Rows are points. Each copy is the shape, with its points in the same order, stretched, turned, moved and blurred by noise. Is it also mirrored, or only turned?
In the rows, 128 means zero.

Shape (6 x 3):
[[150 135  99]
 [115 136 201]
 [148 102 119]
 [109 194  99]
 [156 120 120]
 [109 124 113]]
Copy 1 (6 x 3):
[[122 100  99]
 [175 169 116]
 [145 104 132]
 [ 82 140  52]
 [146 101 112]
 [112 139 120]]
Copy 1 is: only turned
Copy 2 (6 x 3):
[[142 110 102]
 [169 125 197]
 [172 141 104]
 [ 83  90 142]
 [166 120 113]
 [133 152 129]]
Copy 2 is: mirrored
Copy 3, 6 rows:
[[156 171 114]
 [133  61 162]
 [128 140  91]
 [172 182 193]
 [150 147 100]
 [123 146 140]]
Copy 3 is: only turned
Copy 4, 6 rows:
[[177 103 118]
 [ 54 113 175]
 [151 117 103]
 [178 121 182]
 [158  97 117]
 [147 149 126]]
Copy 4 is: only turned

Shape, 8 rows:
[[141 116 141 130]
 [119 104 104 113]
 [133  85 127 158]
 [149 122 112 106]
 [189 141 145  97]
 [ 75 130 178 168]
 [178 113  94 162]
 [116 161 114  87]]
Copy 1 (8 x 4):
[[135 120 132 120]
 [ 95 124 128 114]
 [122 105 162 136]
 [120 124 120  90]
 [174 127  93  67]
 [149 180 148 212]
 [122 106 168  75]
 [116 164 106  85]]
Copy 1 is: mirrored
Copy 2:
[[130 107 113 126]
 [103  96 153 143]
 [117  88  95 159]
 [ 97 109 138 110]
 [111 116 110  64]
 [206 139 120 188]
 [ 68 116  75 136]
 [123 146 183 116]]
Copy 2 is: only turned
Copy 3:
[[131 123 149 166]
 [149 103 106 155]
 [ 96  97 121 175]
 [162 135 125 170]
 [175 161 177 189]
 [ 69  94 168 102]
 [109 150  99 194]
 [176 151 127 122]]
Copy 3 is: only turned
Copy 4 (8 x 4):
[[104 109 110 132]
 [ 97 132 153 122]
 [ 94  87 131 165]
 [107 116 138  99]
 [115  94  92  77]
 [130 138  88 218]
 [127  72 164 114]
 [121 180 141 101]]
Copy 4 is: mirrored

Shape (11 x 6):
[[100 140  94  80 128 103]
 [119 113 104 175 209 107]
 [ 87 133 134 141 123 101]
 [125  92 143 136 114 173]
 [163 198 103 142 163  69]
 [131  91 136 124 105 129]
 [146 125 135 122 124 126]
 [144 114  99 113 105 130]
 [112 113  87 115  78 208]
 [111 151 109  92 124 142]
 [154 119 134 165 113  77]]
Copy 1:
[[148 115 171  82  78 160]
 [145  44 119 140 203 165]
 [112 135 165 107 148 137]
 [143 123 141 152 100  86]
 [118 131 100 126 147 223]
 [133 125 128 122 108  92]
 [141 136 120 132 106 127]
 [130 113 128 119  79 126]
 [128 114 181 148  28 108]
 [151 135 170 116  65 154]
 [ 94 134  90 123 168 128]]
Copy 1 is: only turned
Copy 2:
[[152 158  74 128  72  92]
 [ 82 152 118  54 114 124]
 [121 146 146 130 102  98]
 [124 138 157 166 135 173]
 [166  61  83  36 120  88]
 [163 145 129 166 145 137]
 [164 121 118 125 136 136]
 [149 124  98 157 137 130]
 [ 72 133 122 196 107 178]
 [142 131  97 125  72 141]
 [162  97 143 129 176  86]]
Copy 2 is: mirrored

Shape (11 x 8):
[[101 127  83 118  79 170 133  61]
 [129  77 127 140 148 133 149 112]
 [126 127 122 135 103 155 150  89]
 [166 134 119 105 157 143 118 133]
 [111 136 113 114 145 121  82 114]
 [144 124 107 118 163  75 142 105]
 [107 142 180 111 126 129  79 101]
 [122 138 114 176 127 167 149 153]
 [ 34 151 148 181  86 141 113  88]
 [132 107 146 169 124 108 100 115]
 [ 93  77 111 114  58 102 137 136]]
Copy 1 (11 x 8):
[[100 167 116 130 163  17 114  93]
 [128 108 115 123 139 123 171  78]
 [122 153 142 128 124  78 124  91]
 [136 117  76 118 112 124  77 129]
 [122 142  89 119 171  88 119 149]
 [114 175  58 137 120 132 161 132]
 [ 98 143 157  72 152  97 114 137]
 [187 106 156 178 131 116 117 116]
 [130 178 221 145 203  56 180 123]
 [176 131 132  94 147 101 169 123]
 [ 82  88 145 129 139  52 195 135]]
Copy 1 is: only turned
Copy 2 (11 x 8):
[[ 83 168 164 148  92 129 115 118]
 [130 123 140 164 116 169 161 108]
 [112 141 167 132 100 142 134 104]
 [111  93 100 135 109 111 145 136]
 [102 133  95 148 143  95 156 140]
 [ 99 116 110 118 125 156 189 112]
 [123 127 135 143 153  80 149 110]
 [150 143 122 130  96 154 104 135]
 [143 212 158 137 140 130 123 102]
 [152 149 153 134 114 132 174 120]
 [113 153 202 113 133 183 157 151]]
Copy 2 is: only turned
Copy 3 (11 x 8):
[[100 169  90  54 161 122  79 194]
 [176 137 138 102 127 120 184 137]
 [127 177 138  95 147 129 113 151]
 [152 148 169 153 144  73 136 140]
 [135 105 108 130 147 109 124 183]
 [162 106 135 137 198  89 162 128]
 [ 77  94 128 130 139 155 136 178]
 [207 171 151 118 121 142  84 139]
 [130 110  73  74 150 237  73 198]
 [157 123  95 156 118 146 152 158]
 [123  99  71  72  75 135 103 111]]
Copy 3 is: mirrored

Shape:
[[120 188 174 170 181 126 120  83 132]
 [151  88  97 126 116  83 112 146 127]
 [119 131 166 162 101 164 185 137 114]
 [171 116 160 105 145 129 144 129 139]
 [144 152  99 166 166 175 150  95  94]
 [132 115 154 108 194 129 150 134 151]
 [116 122 138 158 141  85 123  90 179]
 [136 109 139 185 104 103 117 161 167]
 [126 124 118 101 104 167 126 158  89]
 [135 118 150 149 137 159 130 141 171]
 [138  89 105 118 104 171 137 103  79]
 [155 176 131 133 117 118 190 126 155]]
Copy 1:
[[144 123 115  87 116 194  53 189 110]
 [111 126 147 129 125  35 134  97 117]
 [113 119 139 155  42 182 190 134 110]
 [107 129 191 144 142 136 141 132 119]
 [168  79 155 101  57 144 100 127 178]
 [159 130 159 139 177 138 144 141 113]
 [117 153  90 150 121 113  84 119  74]
 [126 184 123 112  88  86 159 116  82]
 [ 92  95 153 100 100 128 183 107 176]
 [139 162 151 119 127 157 169 106 116]
 [ 91  53 162 130  68 128 154  44 166]
 [110 157 130 170  66 158 104 183 148]]
Copy 1 is: mirrored
Copy 2 (12 x 9):
[[151 185 135  68 161 166 122 154 173]
 [123 145 135 183 129  69 112 123 145]
 [103  80 168  77 143 119 134 146 138]
 [148 142 171 136 151 107 174 114 158]
 [109 140  98  83 120 136 162 182 123]
 [148 151 145 131 146 114 181 118 210]
 [145 177 154 148 115 138 107 116 182]
 [126 116 187 168 131 111  82 161 175]
 [130  70 100 129 163  96 134 134 120]
 [144 103 168 148 147 143 141 158 177]
 [ 85  97  91 128 137 110 143 123  79]
 [180 132 182 101  95  98 153 132 166]]
Copy 2 is: only turned

Shape, 15 rows:
[[164 159 123 108 140 159 138  83 194 107 112]
 [165 150 160 155 175 170 134 112 152 107 110]
 [145 146 111  52 160 150  96 126 121 104 131]
 [150  95 114 129 169 131 116 105 129 127  88]
 [118 133  94 163 145 178 139  89 192 103 117]
 [166 128 110  94 125 180 137 131 117 141  95]
 [145 143 130 115 129 141  77  88 127 103 136]
 [170 145 117 157 132 178 118 117 119 114  83]
 [109 148 123 136 159 162 135 143 115 160 136]
 [158  92 160 122 128 129 141 101 118 114 135]
 [168 110 121 157 141  76 133 131 134 200 121]
 [ 79 135 117 157 140  77 139 243 134 149 149]
 [ 42 160 121 160 135 101 148 160 145 141  85]
 [172 113 138 106 145 161 148  93 123 104 111]
 [167 149 102 129 156  93 146 117 112 120 154]]
Copy 1, 15 rows:
[[163 175  36 106 109 123 135 110 160 146 162]
 [209 187  75 156 124 118  97 155 135 125 172]
 [160 136 108  97  98 148 111  72 108 122 198]
 [195 138  95 157 111 156 129 104  92 136 116]
 [138 164  27 159  99 127 117 162 153  94 149]
 [175 138 102  91 104 185  96 132 120 146 146]
 [167 171 128 122 104 107 151  94 124 102 150]
 [205 160  98 113 101 153 108 171 120 100 134]
 [130 160 136 143 125 161  74 161  96 103 162]
 [177 134 134 159 128 114 156 122 122 163 152]
 [169 149 136 150 147 110 135 134  48 183  84]
 [ 93  73 161 132 201  76  70 192  38 100 128]
 [ 79 125 137 133 208 133 124 169  74  58 128]
 [204 156  93 142 108 153 140 116 135 149 170]
 [173 161 107 131 114  99 162 147  67 121 173]]
Copy 1 is: only turned
Copy 2:
[[175 213 115 140 103 162  88 155 140  97 147]
 [133 184 150 126 116 138 108 149 150 132 195]
 [144 184 184 103 158 147 119 147 107  87  95]
 [133 152 158 112 149 155  53 111 132 107 168]
 [124 176  77 114  82 177  57 167 159 145 170]
 [129 162 156 192 153 162 114 133 124 111 101]
 [158 151 141  95 108 139 100 153  81  77 140]
 [ 98 147 134 175 129 131  77 150 125 103 164]
 [111 153 116 118 131 141 139 130 145 156 124]
 [162 130 184 106 104 161 119 106 132 113 150]
 [187 138 106 114 193 142 112  80 146 113 154]
 [112  72 143  70 214 127 181 148 207 190  99]
 [112 111 100 126 152  98  72 132 202 191 116]
 [134 164 177 144 110 155  99 121 139 101 149]
 [141 151 121  95 140 136 133 107 155  70 146]]
Copy 2 is: only turned
Copy 3:
[[185 104  73 170 155 161 120 108 117 166 130]
 [164 140 107 179 127 130 156 167 118 159 119]
 [168 121  99 123  95 154  97 114  64  98 159]
 [146 118 132 122 165 120 104 173  91 127 120]
 [134 130  79 185 161 147  82 129 120 169  78]
 [121 103  95 105 104 132 140 148  79 145 159]
 [162 111 137 177 116 112  88 120 108 126 157]
 [134 108  95 156 118  95 125 167 113 152 139]
 [102 181 112 120  85 134 118 135 109 148 148]
 [140 115 165 142 136 111 150 121 105 115 114]
 [118 146 149  95 190 103 137 148 165 150 200]
 [ 69 214 117  88 105 164 101 134 215  73 137]
 [121 190 119  94 105 139  61 132 194 137 107]
 [160 111 122 143 137 121 152 133  73 134 117]
 [149 152  98 130 162  84 125 112 124 112 148]]
Copy 3 is: only turned
Copy 4, 15 rows:
[[155  95 175 140 116 130 156 115 175 110 103]
 [166 107 185 191 116 122  91 100 120 119 123]
 [132 121  97 159 137 173 124 131 190 162 112]
 [128  96 140 198 116 117 148 112 138 171 123]
 [133  91 196 187 113  85 161 132 162  78 114]
 [137 126 153 165  93 168 138 146 132 164 131]
 [111  96 135 172 145 151 140  88 148 127 107]
 [132 114 198 203  91 152 117 115 114 138 110]
 [133 160 126 185 114 121 120 141 124 125 153]
 [122  81 155 136 142 133 117 115 120 168 160]
 [116 141 106 136  67  80 128  89 101 170 135]
 [ 72 187  63 131 117  60  70 194 122 130 114]
 [105 186 151 163 151  59 130 194 137 121  96]
 [140  89 171 167 123 155 131 124 151 165 146]
 [108 140 129 130 109 125  94  97 168 166 144]]
Copy 4 is: mirrored

Shape, 18 rows:
[[160  86 181  84 135  72 130 147 186 143 133 174]
 [141 156 131 115 163 135 184 185 137 110 107  90]
 [151 146 114 144 167 142 147 196 129 102  76 152]
 [ 99 143 114 117 104 115 102 135  74  91 125 110]
 [122 169  93 157 117 149 128 137 108 120 156 146]
 [133 111 141 104 171  61  82  91 153 186 142 152]
 [139 132  88 120 132 179 160 164 132  84  99 121]
 [159 142 120 107 138 101 161 207 187 139  50 156]
 [107 118 162  91 140 122 137  99 107 168 137 172]
 [113  45 144 124 139  91  98  85 113 183 135 145]
 [103 119 116 127  93 152  89 125 110 166 164 117]
 [140 143 107 161  87 128 154 112  75 113 132 124]
 [122 142 147 177 134 149 143 161 137  88 116 117]
 [ 59 122 143 138 108 105 105 105 115 171 133 149]
 [ 76  78 116 111 141  76 117 102 130 148 174 172]
 [110 156  88 153 116 126 166 141 140 131 107 108]
 [112 169 104 139 117 158 132 104 147  95  89 122]
 [102  99 142 122 131 103  97  97  98 173 151 162]]
Copy 1, 18 rows:
[[152 160 116 126 161 191  86 102  39  97 152 145]
 [146 146 102 161 164  75 156 132 134  94 136 166]
 [140 139  98 219 156 106 139 139 130 112 126 106]
 [157 151 196 174 126  70 139 164 107 125  91 178]
 [139 140 141 190 112 120 105 157 169 131 169 139]
 [168 190 110 104 125 170  77  94 109 151 114 157]
 [106 142 142 208 167 106 161 175 156 102 145 135]
 [171 175  95 205 168 139 121 178  88  82 157  91]
 [120 181 144 127 139 118  95 117 109 159 164 138]
 [ 96 151 101 104 122 160 115 126  68 173  98 151]
 [123 129 140 164 124 137  89 190 131 142 149 158]
 [139 123 147 146  99  98 176 176 126 132 148 152]
 [135  94 111 166 133 106 132 140 128  89 131 131]
 [122 167 148 143 105 121  76 157 101 141 131 127]
 [ 93 209 156 143 104 151  84  86  98 144 120 162]
 [137 155 122 168 117 101 139 176 151  94 155 122]
 [149 160 168 155 141 110 116 172 179  93 155 101]
 [126 166 129 137 118 142  97 127  97 170 130 150]]
Copy 1 is: mirrored
Copy 2:
[[154  98 181 178 120  97 151 165  62 118 109 103]
 [150 156 121 120 105 168 135 180 161 153 192  85]
 [126 151 161 114 164 122 114 185 106 142 211 110]
 [105 164 109 121 153 169 113 138 122 131 115 162]
 [110 125  71 101 144 123 128 142 130 111 139 143]
 [109 113 148 133 119  68 140  96  66 150  65  84]
 [160 132 115 118 141 166  76 167 127 131 183 139]
 [116 115 171 173 173 128 124 198  94 143 189  74]
 [119  94 112 177 102  95 151 126  80 159 106 158]
 [ 92  95 177 135 104  75 111 120  77 157  45 175]
 [116 107  77 101 153 120 118 156 124 144  60 169]
 [ 80  99 117 105 116 164 143 122 145 107 136 178]
 [151 158 130 125 147 127 136 161 162 123 170 143]
 [ 78 116  97 162 145  85 143 138 135 150  65 169]
 [101 121 126 157  85  82 107 143  89 110  64 153]
 [ 94 123 106 120 125 139 114 149 177 127 144 114]
 [141 126  89 143 156 134 105 111 146 118 157 133]
 [ 92 103 130 144 122  89 133 126  82 149  69 166]]
Copy 2 is: mirrored
Copy 3, 18 rows:
[[143 138 128 141 176  74 114 107 222  91 137  69]
 [135 185  92 153 122 147 123 131 148  82  85  92]
 [101 163 136 140 142 149 109 160 102  56 110 126]
 [136  95 144 159  97  96 109 144 101 120  94 104]
 [123 131 142 178 112 144 140 144  87 100 128 152]
 [222  91 160 120 171 104  68 129 176 144 132 139]
 [102 147  99 166 130 171 148 103  92  47  98 119]
 [123 187  94 166 185 139  77 102 114  47 136  67]
 [133  98 139 135  97  89  72 129 168 152 139 133]
 [158  90 182  93 144  77 105 103 157 168 102 150]
 [146 123 124 154 122  66 137 103 108 114 122 146]
 [100 126 156 176 128 123 167 130  87 134  87 137]
 [106 178 131 135 124 157 184 154  88  94 107 105]
 [149 130 156 126  81  97  85 126  95 188 139 113]
 [187 101 201 121  96 102  98 107 169 161 123 141]
 [147 176 132 168 134 178 132 109  68 123 103 104]
 [139 133 100 165 138 206 129 115  48 107 143  97]
 [147  98 180 122 113  71  93 131 148 161 121 154]]
Copy 3 is: only turned
Copy 4:
[[ 72 111  99  64  41  41 137 102 163 127 183 136]
 [130  49 141  52 164 101 115  95 149 131  80 149]
 [105  96 137  74 166 105 116 113 166 110  83 190]
 [126 121 201 123 172 116 123 113  97 141 130 145]
 [142 129 163 132 130 168 150 126 133 135 110 155]
 [100 196 119  51  73  72 130 149 104 133 169 144]
 [ 88  80 122 118 180 152 138  89 153 163  70 127]
 [ 49  92 126  27  91  90 100  85 172  93  89 169]
 [120 141 110  98 109 126  84 121 108 166 206 142]
 [ 95 146  87 121 104  79 129 163  60 130 182 142]
 [116 111 120 128 132 159 173 125  81 137 178 142]
 [152 115 173 157 142 138 127  98 101 122  75 144]
 [155  73 139 124 159 108 131 133 138  87 107 123]
 [122 136 153 125 104 130  96 167  74 109 199 127]
 [ 89 139 157 128  74 103 123 179 101 162 192 131]
 [114 100 158 105 127 143 114 118 114 113  66 120]
 [114 147 146 128 160 160 109 102 127 136  83  82]
 [121 154 129 117 107 116 117 149  87 139 194 155]]
Copy 4 is: only turned
